Rows are points. Each copy is the shape, with its points in the same order, stretched, turned, moved and blurred by noise. Is it also mirrored, or only turned?
In the rows, 128 means zero.

Shape:
[[103 101 202]
 [149 165 134]
 [124 165 107]
 [175 143  90]
 [ 77  81 173]
 [155 172 108]
 [ 59 102 194]
 [146 154  91]]
Copy 1 (8 x 3):
[[111  65  86]
 [162 109 134]
 [187 133 132]
 [152 155 158]
 [106 104  70]
 [167 129 150]
 [129  79  57]
 [169 143 139]]
Copy 1 is: mirrored
Copy 2:
[[131 209 158]
 [145 122 156]
 [107 112 149]
 [164  94 117]
 [102 211 138]
 [145  98 143]
 [ 87 221 165]
 [134 104 133]]
Copy 2 is: mirrored
Copy 3, 8 rows:
[[139  23  63]
 [174 102 143]
 [133 134 162]
 [166 167 139]
 [ 90  52  64]
 [167 139 162]
 [ 94  15  78]
 [153 160 154]]
Copy 3 is: only turned

Shape (9 x 4):
[[152  44 145 186]
 [138 128 100 141]
 [ 57  93 133  66]
 [128 158 163 100]
 [196 121 120 166]
 [113 150 104  90]
 [116 138 150 141]
 [ 43 142 121 122]
 [130 126 167 104]]
Copy 1, 9 rows:
[[171 203 106 155]
 [104 123 137 131]
 [143 130 127  21]
 [150  76 138 106]
 [120 128 114 189]
 [101  92 140  81]
 [146 113 158 121]
 [126 117 186  58]
 [158 101 125 105]]
Copy 1 is: mirrored
Copy 2, 9 rows:
[[119  81  55 249]
 [123 121 140 154]
 [199 167  91  62]
 [ 70 143 134  88]
 [ 73  66 136 201]
 [146 142 152  78]
 [ 85 155 117 140]
 [150 225 123 103]
 [ 87 124 104 108]]
Copy 2 is: only turned
Copy 3 (9 x 4):
[[152 224  96  97]
 [139 142 111 159]
 [193  73 110  81]
 [102  96 139 103]
 [117 194 132 154]
 [152  85 125 147]
 [101 124 111 117]
 [129  70  82 128]
 [123 121 137  87]]
Copy 3 is: mirrored

Shape, 12 rows:
[[135 151 118  74 137  99  77 164]
 [100  82 174  53 109 182  98 179]
 [159 149 110 127 144  85 187  91]
 [ 70 111 133 147 134  87  84 169]
 [ 59 168 188 158 132 191 137 155]
 [135 145 182 107 141  72 127 111]
 [154  88 116 173 158  99 201  97]
 [122  92  98  63  78  89 112  79]
 [119 156 116  78  61 125 175 110]
 [114 167 146 120 147 178 167  97]
 [109  67 114 155  99 103  92 103]
 [149  92 161  80  50 178  88 160]]
Copy 1, 12 rows:
[[151 151  67 133 125 148  74 122]
 [132 111 111  81  52 168  29 124]
 [122 186 119 104 177 115 142 115]
 [169 109  97 113 180 197  99 149]
 [169 139 174 130 115 197 110 110]
 [131 199  89  80 144 194 115 146]
 [142 153 138  78 194 100 150 132]
 [ 47 142  80 107 105 146  76 140]
 [ 62 148 104 110 104 143 101  78]
 [125 174 168 131 111 134 103 105]
 [117 102 107 110 131 151 121 159]
 [115  93 107 118  17 135  76 115]]
Copy 1 is: only turned
Copy 2:
[[119 142 151 129 123  42 108 139]
 [175 147 162 194 168  66 145 112]
 [110 116  86 114  96 154 153 169]
 [112 174 154 104 128 102 117  73]
 [229 190 104  94 194 147 180  90]
 [138 112 110  92 108  88 169 109]
 [ 87 112  89 128 122 205 166 146]
 [116 104 151 164  61 104  78 126]
 [163 143  81 168  88 123 116 154]
 [203 142 109 109 157 156 171 151]
 [106 116 137 133 120 145  87  82]
 [166 117 100 211 172  69  99 116]]
Copy 2 is: only turned
Copy 3 (12 x 8):
[[155  32 142 100 103 158 141  93]
 [209  87 148 121  48 162 116 224]
 [ 90 110 127 108 199  59 167 107]
 [ 81  95 139 102  45 182  60 125]
 [131 211 216 121  30 120  63 152]
 [105 119 151 109  92  50 156 115]
 [ 15 152 139 117 193  94 137 171]
 [187  73  23 147  99 117 172 165]
 [202 109  80 174 129  37 147 161]
 [164 183 158 114 138  92 132 132]
 [ 84 116  80 151  66 171 121 181]
 [206  68 135 204  51 127 140 238]]
Copy 3 is: only turned

Shape, 15 rows:
[[185 128 116  81  37 104 156 156  89]
 [143 138 184 110 101 134 154 144 172]
 [104 136 130 144 168 104  94 182 146]
 [ 96  62 136 174 153 112 108 157 103]
 [ 79  75 102 156 144  90 148 129  87]
 [167 153 131  88 124 108 173 170  68]
 [159 110 112 110 108 100 184 158  65]
 [125 163 128  81 143 126 106 143 126]
 [ 26 105 115 161 134  90 129 111 109]
 [168 185 193 115  96 139 119 123 146]
 [116  91  85 159 166 118 127 149 150]
 [127  85 115 157 144  65 161 110 112]
 [ 92  96 114 123 192 189 105 160 120]
 [ 76 115 103 174 161 135 148 172 120]
 [132 182 132 143 136 167  89 135 132]]
Copy 1 (15 x 9):
[[218 236 132 166  49 111 166  96  93]
 [ 97 128 125 169  56 143 188 127 151]
 [ 69 141 120 124 129  77  95 113 165]
 [123  92 135 145 179  63 119  88 109]
 [179 104 139  95 171  37 139 110 123]
 [146 249 133 126  95  76 165 148  81]
 [183 213 134 140 115  59 176 130  79]
 [123 172 124 101  82 120 102 150 134]
 [171  72 141  41 173  59 134  96 164]
 [116 178 148 158  75 178 164 134 169]
 [121  95  97 147 146  68 106 143 175]
 [189 116 168 123 146  35 155 130 161]
 [ 74  90  67 135 154 122  89 160  88]
 [ 91 114  83 111 183  69 141 129 156]
 [105 161  99 130 140 168 104 150 182]]
Copy 1 is: only turned
Copy 2:
[[172 134 108 192  74 155  85 107  97]
 [164 165  95 115  85 111 186 100 109]
 [103 171 171 139 159 134 160  83 116]
 [ 90 202 182 159 195 163 130 182 134]
 [112 155 198 147 175 134  70 190 153]
 [202  97 142 182 109 137 139 100  76]
 [175 119 161 187 118 165 100 137 110]
 [150  97 114 139 128  95 111  70  97]
 [117 180 182 127 181  72  52 198 144]
 [153 137  89 136  83  90 169  91  50]
 [ 89 145 191 109 152 183 106 114 156]
 [100 148 198 138 126 152 101 176 170]
 [127 111 134 114 212 153 115 111 101]
 [143 163 194 117 189 144 112 136 105]
 [127 109 131 117 140 117 110  83  41]]
Copy 2 is: mirrored
Copy 3, 15 rows:
[[127 178 158 150 148 144 208 235 135]
 [140 179 141  94  91 170 150 122 172]
 [ 75 117  98 125 146 113  81  89 134]
 [101  94 159 119 183 108  43 115  95]
 [129  97 178 154 167  72  79 119  74]
 [118 164 122 138 103 147 145 205  78]
 [138 157 151 145 132 118 132 212  82]
 [ 96 123 110 113 120 143 171 123 128]
 [101  86 191 169 171  78  82  71  87]
 [107 141 151  95  49 193 168 151 189]
 [140 104 109 122 155  71  92 115 139]
 [130 141 199 124 119  51 102 152  99]
 [140  65  74  94 171 151  81  93 100]
 [128  83  97 160 149 116  51  97 112]
 [ 94  72  99 125  93 168 135 119 176]]
Copy 3 is: only turned

Shape:
[[142 119 117 146 146 144 120 136 134 128 113]
 [106  87 153  99 149 142 155 151 126 149 110]
 [113 125 115 139 108  94 182 107 123 101 121]
 [103 153 128 145 127 147 116 146 134 121 203]
 [135 128 152 114 114  95 107  88 180 176 125]
 [110 152 135 145 141  88 105 151 129  98  95]
 [102 107 129 140 142 149 123 108 122  99 122]
 [146 141 146 142 107 147 107 126 125 105 135]
 [160 109 129 106 117 130 100 106 127 120 113]
 [172 142 127 148 110 109 112 148 134 112 124]
 [106 143 148 118 123 144 156 132 127  98 112]
 [141 117 155 149 147 141 118 132 119 104 205]
 [119 133 141 144 149 128 135 128 122 102  93]
 [129 153 118 102 202 144 111 102 142  96 162]
 [122 165 138 130 133 139 114 140 132 249 102]
 [122 169  97 145 112 109 101 150 160 126 120]
 [117 141 129 107 105  50  99 137 111 201 108]]
Copy 1:
[[114 110 114 128 124 122  92 124 126 129 109]
 [132 104  72 125 187 118  77 112 129 100 149]
 [172 102 142 172 124 136 161 121  82 111 166]
 [141 156 149  95 150 162  82 118  94 133 108]
 [159 150  71 110  99 140  90 111 143 130 192]
 [109 145 110 153 145 195 125 105 131 153 152]
 [160  86 138 140 145 129 116 115 135 109 131]
 [135 155 130 128 122 152 134 154 130 122 112]
 [115 125 116 126  99 115 130 149 154 110 148]
 [ 90 166 121 144  93 152 122 160 124 145 131]
 [165 109 109 130 175 165 147 137 108 115 120]
 [109 163 163 136 125 157  83 138 112  80 121]
 [141 107 112 152 151 159 132 113 122 115 125]
 [108  86 138 100 122 168  96 108 108  89 115]
 [128 157  35  63 149  99  73  38 100 152 116]
 [122 138 107 106 117 163 102 121 117 196 129]
 [ 99 187  74 120 120 123 113  48 115 154 217]]
Copy 1 is: only turned
Copy 2, 17 rows:
[[124 125 152 125 132 135  79 123 126 134 125]
 [112 142 124 167 112 180 122 148 122 122 113]
 [131 157 115 102 112 105 105 166 130 126 160]
 [129 126 110 105 140 129 112 113 140 132  70]
 [151 105 121 130 164 124 181 121 154 131 140]
 [144 116 144 131 125  84  98 166 128 139 120]
 [151 166 140 130 119 140  96 134 133 144 122]
 [126 128 161 111 113 120 111 110 133 134 115]
 [167 121 161 125 128 143 141 124 122 125 139]
 [120  94 152 108 119  98 108 113 111 138 137]
 [105 167 138 133 109 125 111 162 136 126 117]
 [150 123 111 125 119 128 113  78 118 123  90]
 [127 145 155 134 121 119  84 144 129 134 130]
 [176 152 140 124 170 115  99 126 131  88  77]
 [140  89 143 144 143 182 126 130 202 113 109]
 [121 100 142 102 153  97  94 151 130 151 113]
 [194  51 111 132 136 140 181 175 163  97 139]]
Copy 2 is: mirrored
Copy 3:
[[147 143 107 112 119 147 138 108 143 155 120]
 [144 118 102  92 136 143 166 174 173 158 139]
 [136 141 130 104 127 126 111 137 124  84 125]
 [130  84 130 130 161 139  99 115  90 142  88]
 [142  63 127  99 103 155 188 117 115 144 212]
 [179 136 100 103 117 108 127 123 109 139 119]
 [161 144 107 137 143 134 114 131 144 126 114]
 [142 145 127 129 152 140 131 101 105 158 123]
 [147 140 142 132 128 139 149 116 140 165 147]
 [151 142 136 105 127 142 137  92  99 155 117]
 [137 142 108 106 149 124 110 141 129 141 135]
 [154 114 155 135 186 140 120  98 124 136  70]
 [159 161  97 111 133 117 128 122 145 134 119]
 [144 102 134 126 147 108  76  89 177 153  99]
 [ 70  99  68  96  89 137 236 142 133 181 173]
 [142 102 109  99  96 144 111 105  76 155 143]
 [120  93 123 108  87 105 218 165  99 148 159]]
Copy 3 is: only turned
Copy 4:
[[158  94 124 154 127 107 134 144 133 147 126]
 [133  61 101 146 152 137 128 117 141  79  96]
 [128 144 127 104 120 169  66 127 177 132 122]
 [113 154  89 133  92  84 116 134  54 149 121]
 [150 155 140  84 102 144 185 125 158  82 158]
 [121 163 158 145 139  58 119 168 163 122 114]
 [131 127 134 170 142 128 117 115 134 114 113]
 [106 155 141 155  97 101 151 132 133 156  90]
 [134 153 125 143 134 143 184 129 155 130 106]
 [131 160 131 136  95  92 144 161 159 174 112]
 [100 123 140 133 118 115  96 112 144 118  64]
 [124 169  85 157  74 129 130 151  70 145 121]
 [128 119 158 146 133 111 113 144 155 118  98]
 [174 182 121 114 107 113 141 137  60 110 110]
 [125  27 165  65 131  94 185 172 113 129 167]
 [136 150 135 121 122  44 133 140 136 166 127]
 [106 137 144  66 167 115 183 191 163  99 175]]
Copy 4 is: only turned

Shape (17 x 12):
[[133  96 160 150  73  39  76  65  99 123  88 133]
 [143 124 145 171  58 111 121 138 110  93 162 111]
 [105 125  79 193 143 162 117 142 168 140 159  86]
 [102 114 124 107  81  80  70  63 107 178  95 164]
 [ 89  73 131 108 148 173  96 160 150 155  67 191]
 [167 132 158 193  60 136  76  92 102  89 150  84]
 [118 176 118 170 166 152 148 154  98 107 124  82]
 [ 76 101 153 124  79  88  92 109 143 170  61 154]
 [ 99 124  65 132 143 163 161 158 144  66 165 117]
 [180 157 127 139  57 125 101  99 111 125 112 126]
 [108  96 167  85 171 112  69 109 184 126  96 175]
 [145 114  83 189 155 124 118 187 115 112 142 135]
 [101 124 130 176 170 176 164 140 122 129 184 162]
 [ 85  53 161  58 157 115 127 157 164 203  87 145]
 [167 153  91 191 140 141 179 149 165 125 158 122]
 [144 154 106 144 134 143  91 169 112 119 200 115]
 [ 33 114 168  84 138  96  93 169 197 184  65 205]]
Copy 1 (17 x 12):
[[125 127 134 108  17 111 164  67 169  30  68 190]
 [133 134 113 130  83  99 159 116 104 144 134 186]
 [133 150 136  40 163  92 114 163 141 136 192 148]
 [138 118 177 145  47 119 144 105 188  16  64 182]
 [ 72 121 230 106 155 186 132 121 168  96  87 166]
 [120 176 102 134  68  92 136 107  82  93 163 214]
 [112 118  76 117 193  99 139 160 132 132 138 128]
 [132  95 177 121  74 144 147  84 212  37  79 198]
 [ 87  71 154  76 220  59 128 160 101 170 122 117]
 [129 121 109 159  71 116  95 120 117  76 102 210]
 [ 87 115 200  93 109 164 133  99 156  87  99  94]
 [122 146 135  50 158 134 155 168 114 162 114 132]
 [ 52 151 142 127 145 119 185 199 117 147 173 115]
 [ 98 159 216 113 122 174 126 106 236 148  66 133]
 [113 127  85  68 132 105  94 182 127 181 178 140]
 [149 155 131 119 141 110 148 182 102 167 139 112]
 [151  56 204 129 111 204 160 101 228  77  86 100]]
Copy 1 is: only turned
Copy 2, 17 rows:
[[ 96  95  76  25 136 196 129  76 138 149 114  59]
 [ 99 115 130 150 151 139 114 113 160 183 112  49]
 [ 86 112 143 218 123 125 166 169 114 155 119 166]
 [105 122  70  39 178 151 184  89 106 130 132 127]
 [150 171 144 139 185 175 217 132  41 114  66 173]
 [ 80 116  90 156  99 154 150 101 185 162 117  18]
 [161  74 181 175  93 121 161 155 144 149 109 115]
 [140 160 114  45 147 167 182  87  71 139  94 142]
 [ 97  84 150 212 166 107 120 204 103 144  83 136]
 [111 106 128 115 153 132 138  97 147 118 153  64]
 [133 150  95 102 139 194 167 127  94  81  66 164]
 [ 87  94 186 186 179 156 150 149 125 166 109 138]
 [141  80 129 225 169 137 191 132 121 154  80 150]
 [201 187 111 104 175 202 164 137  59 142 122 209]
 [116  67 157 226 145 121 110 130 122 133 138 147]
 [ 98 130 135 200 178 113 152 151 185 160 120 128]
 [176 187 158  65 171 162 189  98  30 114  56 238]]
Copy 2 is: mirrored

Shape (18 x 12):
[[120 112 113 167 127 185 128 126 138 123 132 127]
 [108 126 116 103  51 111  39 109 118 140 161 100]
 [120 127 114 158  89 127  61 107 145  95 128 148]
 [101 141 106 149 134 127 144 150 109 140 119 129]
 [123  89 114 117 126 126 148 136 107  89 129  96]
 [135 142 129  95 128 131 151 123 106 116 141  99]
 [112 103 178 145 105 143 153 184 124 114 128  96]
 [106 138 106 139  94 113 147 110 152 129 156  93]
 [155 109 108 115 128 124 124 124 102 138 133 249]
 [131 111 195 110 119 151 136 160 100 123 151 125]
 [111  57 160 111 132 162  84 105 139 108 132 110]
 [112 125 106 102 127 122 138 124 102 121 123  96]
 [137 123 138  93  85 113 117 125 110 134 122 130]
 [134 108 114 161 125 130 108 105  98 139 117  92]
 [139 119 113 138 119 173 145 138 106 136 113 141]
 [165 147 120 144 118 116 135 194 178 123 128  93]
 [109 147 115 142  92 145 138 103 190 127 126 111]
 [102 134 108 138 128 118 143 129 105 123 111  96]]
Copy 1 (18 x 12):
[[ 92  93 126 117 153 115 133 169 127 103 171 128]
 [181  72 105 128 105  88 112  97 154 156  87 117]
 [171  80 140 108 114  94 127 121 129 155 161 153]
 [ 93 142  93 109 133 107  79 152 104 133 149 149]
 [133 144 108 134 109 115 162 134 113  99 139 116]
 [125 134 116 142 121 161 133 123 129 125 117 103]
 [156 128 123  96  92 111 101 204 128  93  76 125]
 [157 121 133 135 120 112  86 123 155 129 142  91]
 [ 29 125 103  56 161 153 161 139 130 210 196 152]
 [120 113 124  96 104 156 126 179 128 115  64 112]
 [149  88 147 104 142 108 197 128 141  84 110 144]
 [125 140  95 134 125 124 126 108 120 113 134 125]
 [148 126 105 110 130 124 135 134 144 158 114 131]
 [125 118 117 133 163  81 131 122  93 138 139 126]
 [ 85 122  89 104 160 130 140 174 120 134 164 126]
 [144 127 141 154  94  93 107 181 171 134 105 150]
 [181  93 133 117 142 111  99 142 183 116 171 127]
 [138 143  99 127 130 108  92 121 107 114 137 134]]
Copy 1 is: mirrored
Copy 2 (18 x 12):
[[101 115 117 137 104 165 126 114  93 146 115 148]
 [161 140 121  85  59 105 133  92 158  52 124 126]
 [128 146 104 109  96 153 137 127 147  83 133 160]
 [119 141 174 125 127 171 100 107 119 125 128 114]
 [120 102 134 129 124 121 117 127 137 136 100 165]
 [130 140 142 113 140  96 113 118 116 139 106 141]
 [145 110 178 104  86 145 108 107 120 206 151 150]
 [126 134 164 150 101 123 107  91 105 107 130 155]
 [ 68 186  95  91 144 147 148 125 199 123 111 112]
 [131 131 141  66 107 119 122 107 138 201 143 137]
 [146  87  55 111 104 123 152 108 148 143 129 165]
 [140 122 148 126 132 125 109 113 139 114 101 137]
 [148 158 132 102 105 107 119 112 171 134 117 130]
 [138 123 114 121 116 146  75 122 123 104 112 132]
 [109 145 124 117 112 158 117 124 121 157  97 128]
 [131 151 205 146 108 118 113 176  97 175 158 110]
 [129 153 142 173  98 131 138  98  88 133 132 154]
 [134 122 163 135 127 152  94 106 125 111 111 134]]
Copy 2 is: only turned
Copy 3:
[[137  73 140 125 130 104 156 135 128  75 181 130]
 [  7 105 126 187 196 123 108  44  91 109  87  95]
 [112 117 161 144 157 100  96  79 114 105 149  99]
 [147 101 143 122 112 142 147 119 134 103 122 107]
 [146 108  65 123 141 159 153  98 110 149 125 123]
 [ 89 108 100 147 111 147 143  86 139 153 100 138]
 [137 118 107  66 149 122 166 151 128 153 121 133]
 [100 106 145 190 150 150 140 124 115 118 129 130]
 [113 111  83  73  60 119  78 119  95 118 130  77]
 [ 89 112  79  75 114 100 146 119 133 160  94 147]
 [122  84  60 135 183  96 109  97 114 116 129 169]
 [111  98  95 155 135 161 138  83 128 134 102 119]
 [ 63 123  88 121 136 147 105  94 126 149  92 106]
 [128 123  96 148 150 138 159  88 142  70 139 137]
 [117  87 107  94 106 128 154 130 136  98 156 106]
 [116 130 186  94 154 196 139 113 123 124 168 134]
 [106  90 182 178 156 136 110 150 140 114 160 132]
 [146 113 117 146 133 151 149 101 141 117 114 120]]
Copy 3 is: mirrored
